Each point is reached from the start by the listed moves, each made once or not at all, plus a little noise. Is the number of moves made odd or even? Then give how often each move was made.

Moves:
(1): [-0.06, -0.42,  0.24]
(2): [-0.65,  0.87, -0.03]
Start: [-0.19, -0.20, -0.12]
Points:
[-0.93,  0.26,  0.09] -> even (1, 1)
[-0.24, -0.61,  0.13] -> odd (1, 0)
[-0.20, -0.18, -0.13] -> even (0, 0)

Moves:
(1): [ 0.04,  0.15, -0.09,  0.56,  0.26,  0.21]
(2): [ 0.35, -0.24,  0.08, -0.10, -0.41,  0.24]
(3): [ 0.46,  0.45,  0.23, -0.27, -0.02, -0.14]
(4): [-0.18,  0.04, -0.46, -0.36,  0.23,  0.37]
Start: [ 0.50, -0.65,  0.17,  0.11,  0.24,  0.11]
Points:
[ 1.28, -0.45,  0.50, -0.26, -0.17,  0.20] -> even (0, 1, 1, 0)
[ 0.53, -0.48,  0.07,  0.73,  0.51,  0.32] -> odd (1, 0, 0, 0)
[ 0.83, -0.02, -0.14,  0.06,  0.69,  0.58] -> odd (1, 0, 1, 1)

Moves:
(1): [-0.43, -0.04,  0.08,  0.04, -0.15, -0.19,  0.21, -0.21, -0.15]
(2): [-0.14, -0.06,  0.04, -0.35,  0.31,  0.09, -0.15,  0.17, -0.15]
(3): [ 0.51, -0.24, -0.63,  0.10, -0.46, -0.44, -0.27,  0.26,  0.64]
(4): [-0.04, -0.27, -0.05, -0.12,  0.09, -0.06,  0.73, -0.26, -0.39]
(5): [ 0.23, -0.22, -0.71, -0.34, -0.21, -0.12,  0.25, -0.63, -0.24]
(6): [-0.04,  0.24, -0.12, -0.08, -0.14,  0.04,  0.39,  0.04,  0.11]
(7): [-0.16,  0.01,  0.01,  0.10, -0.22, -0.17,  0.12,  0.22, -0.23]
(8): [-0.09, -0.11,  0.06,  0.03, -0.22,  0.19,  0.11,  0.08,  0.10]
Start: [-0.65,  0.06,  0.04,  0.13, -0.18, -0.12, -0.15,  0.01,  0.25]
Points:
[-0.02, -0.38, -1.29,  0.01, -1.10, -0.88, -0.03, -0.09,  0.39] -> odd (0, 0, 1, 0, 1, 0, 1, 0)
[-0.53, -0.38, -1.21, -0.48, -0.98, -0.54,  0.42, -0.28,  0.59] -> even (1, 1, 1, 0, 1, 1, 0, 1)
[-1.49, -0.13,  0.24, -0.05, -0.47, -0.14,  0.21,  0.31, -0.13] -> even (1, 1, 0, 0, 0, 0, 1, 1)
[-0.89, -0.44,  0.09, -0.34, -0.04,  0.08,  0.58, -0.01, -0.22] -> odd (0, 1, 0, 1, 0, 0, 0, 1)
[-1.05, -0.19, -0.56, -0.10, -0.74, -0.64,  0.40, -0.54, -0.42] -> odd (1, 0, 0, 0, 1, 0, 1, 0)

Moves:
(1): [ 0.32,  1.20, -0.37, -0.74,  0.04,  0.30, -0.11,  0.37, -0.53, -0.23,
 -0.37, -0.15]
(2): [ 0.20,  0.62,  0.50, -0.19, -0.24, -0.11,  0.05,  0.22, -0.15, -0.31,
  0.01, -0.09]
(3): [-0.10, -0.30, -0.18,  0.42,  0.45, -0.05,  0.47, -0.37,  0.04,  0.22,
  0.21,  0.46]
(4): [ 0.03, -0.13, -0.16,  0.34,  0.06, -0.14, -0.31, -0.11,  0.00, -0.22,
  0.17,  0.18]
(5): [-0.29, -0.01, -0.32, -0.39, -0.05,  0.10,  0.05,  0.15,  0.15, -0.41,
 -0.22,  0.16]
(6): [ 0.50,  0.02,  0.03, -0.11, -0.40,  0.09,  0.28,  0.02, -0.03, -0.06,
  0.14,  0.22]
(7): [-0.16, -0.44,  0.03,  0.17,  0.08, -0.08,  0.60,  0.29,  0.29,  0.36,
  0.04, -0.15]
(8): [ 0.07, -0.16, -0.11,  0.21, -0.33, -0.34,  0.27, -0.11, -0.37,  0.05,
  0.02,  0.45]
(9): [ 0.00, -0.07, -0.32, -0.05,  0.30, -0.29,  0.35, -0.19,  0.49,  0.17,
 -0.01,  0.39]
Start: [ 0.06,  0.22,  0.11, -0.17, -0.53, -0.12,  0.28,  0.15,  0.09,  0.09,
  0.26,  0.06]
Points:
[ 0.11,  1.04, -0.66, -0.59,  0.15, -0.38,  1.40,  0.54,  0.33, -0.32,
  0.10,  0.85] -> odd (1, 1, 1, 1, 1, 0, 1, 0, 1)
[-0.33, -0.13, -0.73, -0.27,  0.19, -0.29,  1.17, -0.25,  0.76,  0.08,
  0.12,  1.01] -> odd (0, 0, 1, 0, 1, 0, 0, 0, 1)
[ 0.65,  1.77, -0.17, -0.93, -0.72, -0.52,  0.79,  0.39, -0.45, -0.21,
 -0.13,  0.72] -> even (1, 1, 0, 0, 0, 0, 0, 1, 1)

Moves:
(1): [-0.13,  0.22,  0.07, -0.24,  0.18,  0.26,  0.27,  0.11, -0.09,  0.27,
  0.02,  0.13,  0.17]
(2): [-0.33, -0.14, -0.20,  0.22,  0.02, -0.15, -0.14,  0.26,  0.20, -0.44,
 -0.05, -0.02,  0.29]
(3): [ 0.57,  0.00,  0.19,  0.01,  0.10,  0.11, -0.24, -0.36,  0.25, -0.04,
  0.34,  0.26,  0.19]
(4): [ 0.07,  0.33, -0.23,  0.10, -1.09,  0.11, -0.26,  0.03, -0.12,  0.46,
  0.37, -0.05,  0.09]
(5): [ 0.55,  0.69,  0.28,  0.48,  0.38,  0.16,  0.35,  0.32, -0.04, -0.12,
  0.01, -0.41,  0.12]
(6): [-0.11,  0.24,  0.27, -0.35,  0.12, -0.23,  0.15, -0.37,  0.14,  0.12,
  0.01,  0.12, -0.01]
(7): [ 0.58, -0.35,  0.14, -0.22,  0.46,  0.00,  0.03, -0.03, -0.01, -0.79,
  0.21, -0.38, -0.04]
(8): [ 0.07, -0.36,  0.01, -0.36, -0.08, -0.21,  0.01, -0.29,  0.25, -0.10,
 -0.17, -0.10,  0.03]
(9): [-0.09, -0.18, -0.62,  0.47, -0.26,  0.51, -0.43,  0.04,  0.19, -0.03,
 -0.25, -0.55,  0.04]
(10): [-0.81,  0.01,  0.58,  0.09,  0.65, -0.12,  0.07,  0.47,  0.17,  0.16,
 -0.26, -0.43, -0.01]
(11): [ 0.11,  0.32, -0.09,  0.00, -0.18, -0.10,  0.16,  0.35,  0.28,  0.32,
  0.09,  0.27, -0.24]
(12): [-0.11,  0.09, -0.21, -0.25, -0.09, -0.15, -0.34, -0.01, -0.09,  0.10,
  0.00,  0.19,  0.00]
Start: [ 0.24,  0.16,  0.08,  0.36, -0.12, -0.28,  0.16, -0.29,  0.14,  0.01,
  0.03,  0.34,  0.09]
Points:
[ 0.88,  1.08,  0.21,  0.13, -1.20, -0.36, -0.02, -0.66,  0.73,  0.89,
  0.85,  0.91,  0.09] -> even (0, 0, 1, 1, 0, 1, 0, 0, 0, 0, 1, 0)
[ 0.98,  0.39, -0.26,  0.73, -0.60, -0.14, -0.13, -0.32,  0.75, -0.89,
  0.18, -1.06,  0.61] -> odd (0, 1, 0, 1, 1, 1, 1, 1, 1, 0, 0, 0)
[ 0.73,  1.46,  1.10,  0.45,  0.50, -0.27,  0.54,  0.49,  0.93, -0.08,
  0.78, -0.17,  0.68] -> odd (1, 1, 1, 1, 1, 1, 1, 0, 0, 1, 1, 0)
[ 0.01,  0.51,  0.85, -0.39,  1.14, -0.69,  0.12,  0.09,  0.99, -0.34,
  0.41,  0.45,  0.44] -> even (1, 1, 1, 0, 0, 1, 1, 0, 0, 1, 1, 1)

Moves:
(1): [ 0.28,  0.10,  0.08, -0.08, -0.04, -0.01,  0.18,  0.18,  0.10, -0.03,
  0.22,  0.29,  0.01, -0.04,  0.13, -0.12, -0.12,  0.17]
(2): [-0.17,  0.16, -0.06, -0.25, -0.11,  0.11,  0.07, -0.07, -0.17, -0.27,
  0.00,  0.05, -0.07, -0.28,  0.04,  0.38, -0.03,  0.34]
(3): [ 0.14, -0.08,  0.28, -0.07, -0.05,  0.00, -0.16,  0.10,  0.03,  0.10,
 -0.22,  0.25,  0.01, -0.08,  0.00,  0.15,  0.16,  0.06]
(4): [ 0.09, -0.26, -0.03,  0.15, -0.31, -0.08, -0.21, -0.04, -0.43,  0.04,
  0.08, -0.18, -0.07, -0.25,  0.02,  0.19, -0.09, -0.15]
(5): [ 0.13,  0.26, -0.63, -0.04,  0.25,  0.03, -0.12, -0.10, -0.50, -0.29,
  0.35,  0.16,  0.34,  0.09,  0.27,  0.28,  0.02, -0.06]
(6): [-0.29,  0.21, -0.13, -0.25,  0.44, -0.35,  0.14, -0.52,  0.14,  0.20,
 -0.01, -0.06,  0.20,  0.26,  0.35,  0.33,  0.15, -0.18]
(7): [ 0.16, -0.38,  0.34, -0.05, -0.18, -0.07,  0.31,  0.15, -0.29, -0.15,
 -0.05, -0.14,  0.02,  0.09,  0.18,  0.04,  0.09,  0.07]
(8): [-0.12, -0.18,  0.18, -0.41,  0.19,  0.05,  0.21, -0.41, -0.34,  0.43,
  0.68, -0.32,  0.15, -0.08,  0.11,  0.45, -0.15,  0.21]
(9): [ 0.13, -0.21,  0.21,  0.24,  0.08,  0.24,  0.18, -0.17,  0.04, -0.15,
 -0.06, -0.37, -0.15, -0.18, -0.22, -0.30, -0.54,  0.39]
(10): [-0.25, -0.15, -0.03, -0.05,  0.06, -0.16, -0.51, -0.11, -0.03,  0.05,
 -0.11, -0.20,  0.20, -0.15, -0.03,  0.11, -0.17, -0.04]
(11): [-0.01,  0.25, -0.37, -0.04, -0.20, -0.14, -0.21, -0.02, -0.40,  0.02,
 -0.15, -0.04, -0.36,  0.07,  0.08, -0.19,  0.29, -0.26]
(12): [ 0.30, -0.46,  0.20,  0.04,  0.19, -0.02, -0.04,  0.15, -0.16,  0.50,
  0.56,  0.17, -0.54,  0.49,  0.07,  0.02, -0.09, -0.20]
(13): [ 0.27,  0.18, -0.06, -0.14, -0.34, -0.10,  0.06,  0.13, -0.01,  0.03,
 -0.03,  0.21,  0.11,  0.23,  0.22, -0.05,  0.05,  0.12]
(14): [-0.09, -0.12, -0.10,  0.05,  0.03,  0.00,  0.19, -0.13, -0.25,  0.16,
 -0.13, -0.01,  0.05,  0.11,  0.27, -0.05,  0.13,  0.14]
(15): [-0.29,  0.33,  0.05, -0.01,  0.18, -0.26,  0.27, -0.41,  0.12, -0.05,
 -0.14, -0.10,  0.24,  0.09, -0.16, -0.13,  0.27,  0.34]
(16): [ 0.14, -0.61, -0.40,  0.19,  0.10,  0.30,  0.09, -0.25, -0.01, -0.71,
  0.08,  0.07, -0.07, -0.14,  0.18,  0.00,  0.47, -0.11]
(17): [-0.15, -0.12,  0.09, -0.14,  0.16,  0.07,  0.10, -0.07,  0.21, -0.07,
  0.03,  0.24, -0.04,  0.03, -0.13, -0.06, -0.12, -0.12]
(18): [-0.12,  0.09,  0.16,  0.12, -0.16,  0.05, -0.34,  0.09,  0.07,  0.20,
  0.00, -0.02,  0.10,  0.05,  0.16, -0.08, -0.35, -0.15]
Start: [ 0.27, -0.40, -0.03,  0.16,  0.00, -0.18, -0.52, -0.08, -0.23,  0.19,
  0.02, -0.09, -0.09, -0.02,  0.07, -0.11,  0.27,  0.20]
Points:
[ 0.88, -0.94,  0.85, -0.40, -0.11, -0.63, -0.21, -0.49, -1.23,  0.99,
  0.70, -0.30, -0.40,  0.41,  0.47, -0.15,  0.01,  1.06] -> even (1, 0, 1, 0, 0, 0, 1, 1, 1, 1, 1, 1, 1, 0, 1, 0, 0, 0)
[ 0.02, -0.58,  0.20, -0.41,  0.62, -1.15, -0.34, -0.78, -0.57,  0.73,
  0.35,  0.08, -0.28,  0.82,  0.56, -0.11,  0.57,  0.01] -> even (1, 0, 0, 0, 0, 1, 1, 0, 0, 1, 1, 1, 0, 0, 1, 0, 1, 0)
[ 0.25, -0.45, -0.57,  0.02,  0.82, -0.82, -0.77, -1.24, -1.11,  0.41,
  0.81, -0.13, -0.27,  0.36,  0.48,  0.07, -0.16,  0.11] -> even (1, 0, 0, 1, 1, 1, 0, 0, 1, 1, 1, 1, 0, 0, 1, 0, 1, 0)
[ 0.50, -1.38,  0.05,  0.03, -0.81, -0.54, -1.23, -0.41, -1.52, -0.07,
  0.07,  0.04, -0.50,  0.06,  0.83,  0.38,  0.91,  0.29] -> odd (0, 1, 1, 1, 0, 0, 1, 0, 0, 1, 1, 1, 1, 0, 1, 1, 0, 1)
[ 0.51,  0.00, -0.64, -0.85, -0.02, -0.67,  0.07, -0.39, -1.37, -0.11,
  0.02,  0.84,  0.21,  0.43,  1.45,  0.62,  0.90,  0.47] -> even (1, 1, 1, 0, 1, 1, 1, 0, 0, 0, 1, 0, 1, 1, 0, 0, 1, 0)
[ 0.52, -1.47, -0.57, -0.23,  0.42, -0.06, -0.18, -0.76, -1.54, -0.38,
  1.04, -0.24,  0.61, -0.16,  1.15,  0.64,  0.51,  0.57] -> odd (1, 0, 0, 0, 1, 0, 1, 1, 0, 1, 0, 0, 0, 1, 0, 1, 0, 0)
[-0.02, -1.48, -0.29, -0.47,  1.15, -0.29, -0.53, -2.03, -1.30, -0.05,
  1.28, -0.37,  0.14, -0.22,  0.55,  1.34,  0.18,  0.67] -> even (0, 1, 1, 1, 1, 1, 0, 1, 1, 1, 0, 1, 0, 0, 1, 1, 1, 0)
